Each row is a point. Any point is a mix of the corners, with weights that add up to 1. It lies inside the corners' shape when no weight is negative. Say inside or outside, and name the corners with a negative weight.
(in the rows, 128 means zero)

Corners:
(1): | 113 |  99 |
(2): | 114 | 152 |
(3): | 175 | 151 |
Points:
| 162 | 160 | => outside (1)
| 156 | 164 | => outside (1)
| 167 | 148 | => inside
| 122 | 109 | => inside
| 116 | 104 | => inside
| 157 | 165 | => outside (1)
| 128 | 157 | => outside (1)

Corners:
(1): |  77 |  89 | 120 | 122 |
(2): | 136 | 146 | 141 |  99 |
(3): | 173 | 183 | 125 | 219 |
(4): | 117 |  85 | 114 |  93 |
(5): | 101 | 119 |  87 | 128 |
Points:
| 132 | 140 | 135 | 108 | => inside
| 110 | 112 | 123 | 119 | => inside
| 126 | 135 | 134 | 108 | => inside
| 112 | 117 | 126 | 115 | => inside
| 155 | 177 | 125 | 199 | => outside (4)
| 144 | 147 | 137 | 130 | => outside (5)
| 114 | 100 | 108 | 108 | => inside
| 123 | 117 | 122 | 105 | => inside

Corners:
(1): | 143 | 131 | 174 | 200 | 112 | 161 | 151 | 125 |
(2): |  86 | 113 | 116 |  97 | 145 | 167 | 148 | 133 |
(3): |  92 | 113 | 232 | 133 | 126 | 144 | 137 | 110 |
(4): |  73 | 153 | 114 |  98 | 122 | 101 | 132 | 110 |
(5): | 109 |  79 | 131 |  87 | 146 | 122 |  89 | 161 |
(6): | 125 |  95 | 121 |  90 | 110 | 104 | 137 | 115 |
(7): | 126 |  79 | 131 | 121 | 162 | 120 | 136 | 238 |
(8): | 140 | 179 | 120 |  98 | 118 | 107 | 125 | 133 |
(9): | 148 | 104 | 106 |  92 | 155 |  92 | 141 |  98 |
Points:
| 106 |  82 | 127 |  85 | 153 | 109 | 129 | 127 | => outside (1, 8)
| 119 | 115 | 141 | 113 | 141 | 123 | 127 | 136 | => outside (6)
| 101 | 104 | 146 | 125 | 142 | 140 | 136 | 132 | => outside (6, 8)
| 110 | 112 | 128 | 112 | 141 | 141 | 142 | 137 | => inside
| 130 |  77 | 129 | 130 | 141 | 149 | 114 | 225 | => outside (3, 4, 9)
| 122 | 114 | 146 | 113 | 132 | 113 | 129 | 133 | => outside (2)
| 118 | 120 | 140 | 134 | 132 | 146 | 143 | 134 | => inside
